Rows are points. Each copy is the shape, with its points in the same order, turned, moved and blurred by noise. Is it also mirrored, or only turned?

Shape:
[[ -4 -20]
 [ -9  -6]
 [ -4   0]
 [  1  27]
 [-38  36]
 [-19 -27]
 [  6  40]]
Copy 1:
[[ -3 -35]
 [ -6 -20]
 [ -4 -15]
 [ -5  13]
 [-41  18]
 [-20 -44]
 [  5  27]]
Copy 1 is: only turned
Copy 2 (7 x 2):
[[ -2 -13]
 [-15  -4]
 [-13   2]
 [-27  27]
 [-60  10]
 [-10 -27]
 [-32  43]]
Copy 2 is: only turned
Copy 3 (7 x 2):
[[ -8  17]
 [-13  -5]
 [ -8  -3]
 [  1 -32]
 [-42 -38]
 [-20  21]
 [  4 -38]]
Copy 3 is: mirrored
Copy 4 (7 x 2):
[[ 13 -22]
 [ -1 -13]
 [ -4  -3]
 [-12  17]
 [-53  -4]
 [  0 -37]
 [-16  27]]
Copy 4 is: only turned

Shape:
[[-28  -6  19]
 [  1  -9 -17]
 [-19 -12   4]
 [ -7  -5 -25]
 [ -3   1  -6]
 [  9   1 -21]
 [ 60  20  18]
 [  3  -4  21]
 [-19  10  -1]]
Copy 1 (9 x 3):
[[ 26 -19 -17]
 [-11   5 -11]
 [ 11 -15 -15]
 [-11  12 -23]
 [  2   5 -11]
 [-13  17  -4]
 [  4  24  60]
 [ 15 -12   9]
 [ 20   6 -19]]
Copy 1 is: mirrored
Copy 2, 9 rows:
[[ -1   1  29]
 [ -2  -9 -19]
 [ -4  -6   7]
 [-17  -8 -19]
 [  1   3 -10]
 [ -5  -2 -31]
 [ 55  33 -42]
 [ 22   6   0]
 [-15  16   0]]
Copy 2 is: only turned
Copy 3, 9 rows:
[[-32 -19  12]
 [  0  -3 -20]
 [-21 -17  -5]
 [ -7   5 -24]
 [ -3  -1  -5]
 [ 10   6 -15]
 [ 55  -2  26]
 [ -1 -20  14]
 [-19   5   3]]
Copy 3 is: only turned

Shape (7 x 4):
[[ 31  14  -6   4]
 [ -9   4 -33  34]
 [  4   2 -46  19]
 [  4 -34   5 -18]
 [-25  26  17 -25]
 [-51 -48  25  49]
 [  4  15  11  -5]]
Copy 1, 7 rows:
[[  8  29  24   3]
 [-38  28   4  26]
 [-32  40  -2   3]
 [ -6 -12  12 -29]
 [ 33  -9 -26  16]
 [-55 -60   8  34]
 [ 15   6   3  11]]
Copy 1 is: mirrored
Copy 2, 7 rows:
[[ -5 -39 -14  10]
 [ -1  10 -48  -1]
 [ -3 -14 -54 -10]
 [ 19 -25   5 -42]
 [-40  -4  20 -28]
 [ 46  60   8 -24]
 [-13 -22   6  -6]]
Copy 2 is: mirrored

Shape, 12 rows:
[[-18  -5 -36  29  22  -6  20  25]
 [-11 -41 -36  15   9 -26   6  27]
 [ -8  -9  -7  24   7 -34  -2  -5]
 [ 36  12  14   6 -32  42  18 -16]
 [-16  -7  -2 -19   1   4 -21 -16]
 [-20 -30 -13   1  -8  -6  13 -18]
 [ 29  13   2 -42  -5  25  22 -34]
 [-33 -31   8  -1  18 -13  11  -3]
 [ 17  -4  20 -12  -2   8   8  -1]
 [  0  -9  32 -16 -13  10 -25  -8]
 [ -8  28   5 -19 -27   2   7  10]
 [-17 -12   9 -13   8   8 -18 -15]]
Copy 1, 12 rows:
[[-22  36 -35  -5   4 -18  19  26]
 [-10  15 -39 -27  -3 -48   3  23]
 [ -1  -5 -23  11   2 -31  18   2]
 [-13  15  45 -17 -22  22  16 -36]
 [  7 -20 -16 -20  15  14  -6  -6]
 [-27 -16 -23 -23  -4 -13   9  -9]
 [ 13  -7  18 -42  -1  34  40 -36]
 [-21 -29 -19 -21   7 -21  16  21]
 [  4 -11  26 -21  -7   1  19  -3]
 [ 14 -29  20 -13   1   6 -11  -6]
 [ 14  -3  -1 -12 -32  30   7   4]
 [  0 -27  -7 -15  21   9  -4  -2]]
Copy 1 is: mirrored
Copy 2 (12 x 8):
[[  7 -26 -45  19  22 -17   5  29]
 [  0 -60 -17  17   5 -27   1  35]
 [  6 -26   5  25  24 -26 -11   4]
 [ 29  16  -5  10 -31  32  11 -33]
 [-16 -17   2 -10   0  -1 -30 -11]
 [-14 -33 -11   9  -7 -24   0 -18]
 [ 19  14   1 -42 -20   4   7 -36]
 [-31 -38  -5   5  22 -14   9  -7]
 [  6  -6  12  -5  -2  16  12  -9]
 [-18 -11  29   0  -9  25 -16 -14]
 [-11  29   3   1 -18  -1  -3   9]
 [-20 -20   3  -8   7   9 -21 -14]]
Copy 2 is: only turned
Copy 3, 12 rows:
[[-14 -17 -23  41  19   8  25  13]
 [-13 -52 -24  17  15  -3   4  13]
 [-12 -18   4  24   8 -26   1 -16]
 [ 20  25  45   2 -40  11  25   9]
 [ -2   5   3 -15   9   5 -18 -11]
 [ -7 -31   0   0  -5  14   5 -18]
 [ 38  23  16 -38 -28  15  32  -7]
 [-14 -27   9  -6  37  10   8 -16]
 [  9   1  33 -17  -1  -2  15  12]
 [ -3   2  42 -26   3   1 -16   3]
 [-26  27  13 -20 -15  -3  17  11]
 [  0   4  19 -10  18  15 -12 -13]]
Copy 3 is: only turned
Copy 4:
[[-27  -9 -35  32   2   6  17  26]
 [-14 -43 -33  11  -1 -14   8  37]
 [  0  -7 -14  18   0 -33   2   9]
 [ 31   5  12   3 -40  40  16 -34]
 [-21 -11  14 -17  -3  -8  -8 -15]
 [-17 -29 -12  -3 -16 -20  22 -12]
 [ 14  13  13 -42  -5  29  31 -34]
 [-28 -26  13   6  -5 -28  27   9]
 [ 14  -2  24  -9 -15   8  17   0]
 [  2 -11  42 -13 -22  -6 -12  -9]
 [-10  24   5 -19 -40   7   1   5]
 [-21 -15  25  -7  -2  -9  -2 -13]]
Copy 4 is: only turned

Shape:
[[ 17   1   5   3  19 -12   0 -28  21]
 [-17   8 -24 -38  12 -11  23 -17  33]
 [-10  15   8  17 -37  14 -14  -2  28]
 [ 10  31 -41 -37  18 -26   8  23  11]
 [ 22 -24 -24 -24   5  14 -32 -15  -7]
 [  9  34   7  16  -2   5  -7   2 -18]
 [-21   1 -22  14  -6  27   3   6  -5]
 [  8  -3  -3 -12   8 -13  12  29  12]
 [ -1  25 -39  23  16 -12  25  -5 -14]
 [ 11  -5 -19 -17 -41 -30   0  14  12]
 [-31  19 -18  16 -13  21  -1 -15  -4]
 [  1 -18  14  18  18   5  -5 -22 -19]
 [-26 -25   6  10   9  20 -25 -17  29]
 [ 21   0   2  -1  21   5   2  -5  22]
 [-37  11 -24   2 -34 -30  -5  -7  33]]
Copy 1, 15 rows:
[[ 21   7   5   1  14 -29   8 -31  22]
 [-15  24  -7 -31 -12 -12  19 -28  48]
 [ -9   2  22  43 -12  11   1 -14  23]
 [ -8  33 -52 -18 -12  -9  29  -5  14]
 [ 25 -20 -18 -21   6  21 -13 -30   7]
 [ -8  12   1  27  18  -3  13 -17 -22]
 [-31 -23  -4  15   8  16  20 -26  11]
 [  2   3 -12  -6   8  -7  29  15  22]
 [-27  -7 -27   5   1 -34  36 -33  -9]
 [  0  -2  -8  -1 -42  -6   4  19  15]
 [-43  -7   5  20   2   7   5 -40   9]
 [  2 -24  17  -2  37 -17  -1 -26  -2]
 [ -4 -21  11  15  26   7 -12 -31  51]
 [ 21   5  -3   4  18 -10  23 -23  24]
 [-35   4  -4  19 -36 -19 -11 -10  42]]
Copy 1 is: only turned
Copy 2 (15 x 9):
[[ 12   7  14 -14   0   8   5 -37  29]
 [-18  19 -20 -28 -10  23  44 -13  32]
 [ -2 -10  13   9 -50   5 -17   3  31]
 [ -1  60 -30 -10  -4 -12  35   1  22]
 [ 33  11 -32 -36  -6  16 -24 -14   9]
 [  6  26  17  14 -15   1 -20  -3  -7]
 [  6  -2 -18  18 -15  30  -7  16   2]
 [ 13  10 -11 -11  -4 -25  24   5  19]
 [  3  31  -9  38   2  17  24 -22  -6]
 [ 13   3 -29  -9 -55 -27  19 -12  17]
 [-14   3  -4  20 -25  37 -13   0   1]
 [ 14 -15   9  -5  13  15 -16 -22  -5]
 [ -8 -27  -5 -10   1  29 -26  -4  39]
 [ 23  14  10  -9   4   9   9 -11  33]
 [-34  -4 -26  14 -44   4  10 -22  31]]
Copy 2 is: only turned

Shape (14 x 11):
[[ 14   8  41   2 -15  14  20  11   9  40   5]
 [-11  12 -19   0  60   8   3   1   9   7 -10]
 [ -9   7 -17   4  -6  -2  -3 -12   0  25  -4]
 [-20  -7  -5  -8  -4 -27  -7  -7   3  -3   3]
 [ 14   8 -11  -8  15  12  22  -5 -13  13  -9]
 [ 10   9   4  -3   0   1 -10  16  -2  11 -41]
 [ 12   5 -19  10   3  17  21   9 -13  18   2]
 [ -9  14 -14   3  -6 -25 -10 -11   9  -9   3]
 [ 18   5   3   7 -11  16 -15  -7 -12  17  -6]
 [  3   9 -16 -10 -20   2  -6  -6   7   0 -14]
 [ 16  15  -9  15 -17  15  18   7 -18   8 -17]
 [ 16   6 -15   0 -10 -40  20  -8   9  14   4]
 [ 17 -16 -15  11  16   9  18  -7  12   8 -13]
 [ 16  -8 -18  -2 -15  16 -28   6   6  13  -4]]
Copy 1 (14 x 11):
[[ -1 -20  12  -4   2 -19  31   8 -35  29 -13]
 [ 39  10 -27 -20  14 -20  -6  13  40  24   6]
 [  6   0  -9 -11 -30  -9  -7   7   3   7   2]
 [  4  10   5  -1  -9 -14  -2  -1  22 -28  -7]
 [ 23 -10 -15 -18   6   2 -15  22  -7  13   0]
 [ 11  14  23 -12  -5  -1 -13  25   1  27 -17]
 [ 20 -27  -5 -12  -3   1 -16   8  -8  22  13]
 [  9  21   2  -2 -12 -17 -15  -3   9 -19  16]
 [  0   2  -2  10 -11   6 -14   8 -14  25  -4]
 [ 10  17   8  -3 -16  10  -5  20  -7  -4  10]
 [  2 -15   8 -16  -7  10 -23  10 -17  20  15]
 [ 31  -2  10 -19 -15 -20 -17  -2 -15 -30  -6]
 [ 36  -5 -10 -20   1  18  -6  -8   2  14  -6]
 [ 19   7   6  26 -26  15  -4  12   1  18   4]]
Copy 1 is: mirrored
Copy 2:
[[-17  43  -2   8 -12 -10 -21  -3 -41  15 -19]
 [ -1  -8 -38  21  25 -26   6  10  24 -13  -3]
 [-19   2 -17   2   5  17   8 -11  -4  10   8]
 [  4 -17   7  -5   1   9   9  -1   8  19   9]
 [-13  15 -12   4  13  -8  10 -26   3 -10 -19]
 [-31   0 -16 -10 -18 -12 -21 -15  18   5 -13]
 [-17  31 -12  14   0   5  17 -17   6 -10 -16]
 [  0 -19  -2   2 -11   8  12 -13   2   3  25]
 [-18  17 -11  -6  -4  22 -22 -17  -5 -11  -4]
 [-13  -4 -12 -21 -14  11   7 -19  -4  -3   7]
 [-36  26  -2   1 -15   5   8 -26   5 -13  -8]
 [  1 -10   5  21 -14   6  22 -37 -13  20   3]
 [-13  -5 -13  17  -4   2  12  -9  -4 -15 -33]
 [ -1   3 -27 -13 -23  28  -6 -11   5  -6  -8]]
Copy 2 is: mirrored

Shape (15 x 12):
[[  9 -14   4  13  10  -7   9   0   3  11  -7 -18]
 [  0  19  -9  -7  -5 -11  -2   6  -5 -23   6   0]
 [-15  -5   3  15  -9   0   4  15 -10   6  -1  -3]
 [-17  -7   0  14   0   2  -6   3  -9  14   9  60]
 [ 12  -6   3 -10   0  -9   5  16  -9 -10  -4 -10]
 [-12 -11  -6  23  32   0   5   2  12   8  -6  40]
 [  3  -2  -3   5  -2 -13  17  -3   2  -2  15 -18]
 [ -5 -10   5  -8   1  22   3  10 -10   8  30 -19]
 [  5 -10 -28   5  -2   6  10  14  -1 -18   4  -8]
 [ -9   9   2  24  14 -10   3   4 -11  -3  -2 -20]
 [  1  22 -28  -2   0  -9 -13  10  10   7   3 -21]
 [  7 -11   6  -9  10  12  10 -46  -1   1 -10   2]
 [ 11 -14   2   5  -3 -12 -12  -7 -11 -19   5  -5]
 [-21 -10 -11  -3  11   7  -7  11  44  10  -5  -4]
 [ 13   0   8  15  -4  16   7   5   0  -3  10  -7]]
Copy 1:
[[ -8  -8   8  -2  -3  -2  -8 -17  11  14  19 -13]
 [ 11   3   5   2   3   7  -8  20  12 -19  -9  -3]
 [ -4 -14  14  10  -7   4  -2  14  -2  18   6  -1]
 [ -2 -10   3  55 -11  -5  11  11  -7  -3  12  37]
 [ 12 -15   6 -11  -1  -4 -11   0   2  -7   4  -7]
 [-12 -12   4  51  16  -4   2 -11  15   2  24  21]
 [ -8   4  -1  -1  -5   7  -2   0   4  -2   7 -23]
 [  0  -4  -4 -14   5  21   9   0 -28  11  11  -1]
 [  3 -14 -23   0  12   1 -11  11   9   7  -4  -8]
 [  2   3  21  10   3  16 -18   2  11  16   8 -14]
 [-12  19   1 -17  12   1 -17  23  17   2   7   5]
 [ -9   7   5   4  -6   4  14 -45  14  -4 -16   8]
 [ 12  -9  -6   2 -20  15 -15  -7  12  -8   1  -2]
 [-37 -18   0  -5  23  10   8   7  25   1  25  18]
 [ 13  -3  -2   0  -3   8  15  -1   6  12  11  -7]]
Copy 1 is: only turned
Copy 2, 15 rows:
[[ -6  -5  -3  20  -7  -9  -9   8   0   5 -16 -23]
 [ 12  -2  -6  -5  -3  16   9   3  -7 -16   2   9]
 [-12  -9  10  21 -20  16  -1  12   8  -7  -3  -5]
 [-26  -2  27  21 -15  17  -6 -11   3  25  10  42]
 [  6 -13  -1   3  -5   0  16  17  -6  -1 -14  -6]
 [-39   3   7  25   1  -3 -21 -11 -13  13  -8  26]
 [  2 -11  -6   6  -8   3   2 -10   1  -6  -1 -23]
 [ -8 -32  20  -6   1  10  -7  17  12  -1  10 -22]
 [ -3 -29 -19   3   1  20  -4   6   0  -7 -15   0]
 [ -7   6  -2  19 -12  11  -9  13 -15 -15   0 -21]
 [ 10  -2 -24   9   4   1 -11  16  14 -21  15   0]
 [ -3  13   7 -23  -8   0 -23  -8   4  27 -23 -15]
 [ 22 -13   4   5 -16   8  -6   4 -16   7 -11  -4]
 [-19 -14   0   9   1 -25 -28   2  19 -26 -11  14]
 [  1 -11  15  13  10  18  -5   4   7   0 -12 -15]]
Copy 2 is: only turned
Copy 3:
[[ 12 -21   6   0 -11   8   4  -5  -5  12  -7  -6]
 [ -7  11   2  -1 -12 -13   8   7  -5 -29   1   3]
 [-14   2  -2   7 -17  -3  -1   8  -2  16  -9   5]
 [-22  11 -11  20  29 -19 -24   5 -12  19  15  27]
 [  3  -7  19  -8 -14   0   5  16  -2  -9  -2   6]
 [-12  -5   0  24  41  -3   4 -13  -9  19   6   8]
 [  7 -13  -7  -4 -23  -5  14  -3 -17  -3  -1   3]
 [  8   1 -16   2 -25  21   9  23  -4  11  18  11]
 [  4  -7  -7   7  -4  -3  24  24  -2 -12 -18   8]
 [  1   4   7  13 -19  -2  10  -6  -8   8  -5 -21]
 [  4  -7 -15   6 -17 -12  16  -3  26 -20   3  -9]
 [ 27   4 -13 -25  16  18 -13 -10 -23  -1  -7  -1]
 [  4  -9   3   1  -9  -2 -11  18 -21 -17  -3  -9]
 [-24 -25 -21   0  11  21  17 -10  19  -2   3   2]
 [ 10  -1  -2  15 -17  15   0   3 -11  -3  -5  16]]
Copy 3 is: only turned

Shape (16 x 12):
[[-31  11  10  19   5  29 -14  28 -14  -7 -20 -21]
 [ -5  -3   1 -25 -22   1   7   5   8  25  25  22]
 [ -9 -31   7   1  24  11  -5  14 -13 -10 -26   5]
 [ 18  18  17  -6  21  15  30  -8 -15  -4  27 -23]
 [ 18  -5 -25  -2 -24  10  -1   3  15  10   9  26]
 [-17  13  17   0   4  15 -22  12  10 -38   0 -25]
 [-14   3  10  22  38  26 -18  17  -4  -6   1  -6]
 [ -1  15  43  25  -4  23   0  21  24 -12  -4 -31]
 [ 11  -1  -6 -26  -1  -7 -12   9  -6  31  -6  18]
 [-11  16   2  -4  -2  -7  21  -8  29   9  12  14]
 [  2  14 -24  -8 -13  -2  20  -8  22  14  18 -10]
 [  0  -8  -7   3 -19 -14 -16 -21 -13  23  -3  30]
 [  9   2  -8 -21 -16   2   2 -21  24  34  -1   0]
 [-12 -26 -10 -10 -14  10   2  -7 -13  17  -5  19]
 [-21 -15  16  23  14  14 -21  19   9  -9  12 -34]
 [  4  18  11 -15   8  34  12 -22  16   7  24  -5]]
Copy 1:
[[  0  18  -9 -15  24   3  39  24   8  36  -1  10]
 [  7  13  -2  -8 -30 -14 -15   7   7 -25  20   7]
 [ 16 -13   7 -16  11 -21  39  -2 -14  12 -14  16]
 [  5  13   2  48   6  -8  22  20  19 -22 -16 -12]
 [  4 -16   2   1 -22  11 -16  -6   0  -9  27  17]
 [ -5  22 -22  -5  25  21  22  14   7   2 -27  26]
 [ 13   6  11 -14  15  17  36  15   4  17 -22 -10]
 [-14  13 -20  -6  28  17  44   7  46  -5  -5   9]
 [ 31  -8 -12  -5 -33 -19  -6   1   6   4   5   7]
 [-13  24   3   6 -20  -1  -5 -23  18 -12  -1   1]
 [ -6  17 -15  25 -14   6 -12 -15   1 -10  19  -5]
 [ -3 -26  -3 -15 -20 -24 -30   2   3   9   2   1]
 [ 18   3 -18   6  -8 -12 -25 -24  17 -10  19  -1]
 [  7  -6   7 -12  -3 -31  -8   1 -12   1  18   9]
 [ -5  11 -23 -23  27  16  39  14  -3  -4 -12 -11]
 [ 17  26  13  21  15   5  -9   2  24 -23  -1  -4]]
Copy 1 is: mirrored
Copy 2:
[[-17  43   2  53  -7  18  -9  29  -4   5  13  -1]
 [ 11 -21 -13  -9 -13  13 -16  15  14 -22   3  30]
 [ -2  37  24  24  22   1 -13   1  -8  -9  17  22]
 [ -4  16 -18 -20  17  52   2  16 -16   5  23 -11]
 [  8 -14   1 -13 -12 -13 -20  13  -8   4 -17  14]
 [-16  41  -4  37  -3  40  10   4 -14  -8 -27   3]
 [-28  41  24  22  10  22 -11  31   4   0   2   0]
 [ -8  20   9  35 -21  60 -13   3  -9  14  -7 -11]
 [ 10  21  -9 -14 -10  -6 -34   8  15 -18   6  18]
 [  4 -14  -5  -2   3  18   8   2  33   2  -3   9]
 [ 13 -14 -17  -8  -5   6  11  14   8  -3  -7 -12]
 [-12   5   1 -14 -27 -27  -5  -6  11  -8  11  26]
 [  7 -16 -18 -12 -14  -1 -20 -10  14 -20   1  -7]
 [ -1  -2   1   6  -5 -19 -13   9  -6 -21  21  24]
 [-13  34  32  29 -11  36   8  17  -9 -18  -1  -6]
 [-23 -13 -17 -10  12  39 -12  14  -4 -10   0  -7]]
Copy 2 is: mirrored
Copy 3 (16 x 12):
[[  4  -7   7  10 -20 -14  13 -47  19 -15   9 -17]
 [-21   0 -12 -12 -18 -20  13  24 -34 -12   7  14]
 [ 19   2  17  -1  12 -23 -15 -25  -7 -24 -11 -11]
 [-41   0 -14  39  13 -11   1  12  -5 -29   8 -30]
 [ -9  10 -17 -19 -22  16  -6  17 -25 -18   6  15]
 [-23  -4   6 -14  -3 -19   0 -27  26 -26  38 -19]
 [-17 -11  12  15  -2 -13 -10 -39  17 -33  -5   5]
 [-31 -25  22  12 -18   2  -3 -30   3 -10  38 -32]
 [  2  -1  -8  -8  14  -7  18  10 -24  -3  -4  24]
 [-40   8  13  -7 -20  -8   3  27  -5  -2  -2   0]
 [-27   3  -8  -9 -20  11  19  36  -1 -19   0 -10]
 [ -8   1 -28 -30  -4  -7  -1   0 -24  13 -26   9]
 [-28   1  -1 -24  -3  14  27  21 -29  -9  -5  -2]
 [  5   9 -12 -22 -14 -18   6   0 -34 -17 -20  -4]
 [-16 -41  10  -5 -12 -16  -4 -28  17 -38   9 -16]
 [-59  11  -3   7  -3  -3  15   1 -19 -36   8 -11]]
Copy 3 is: mirrored
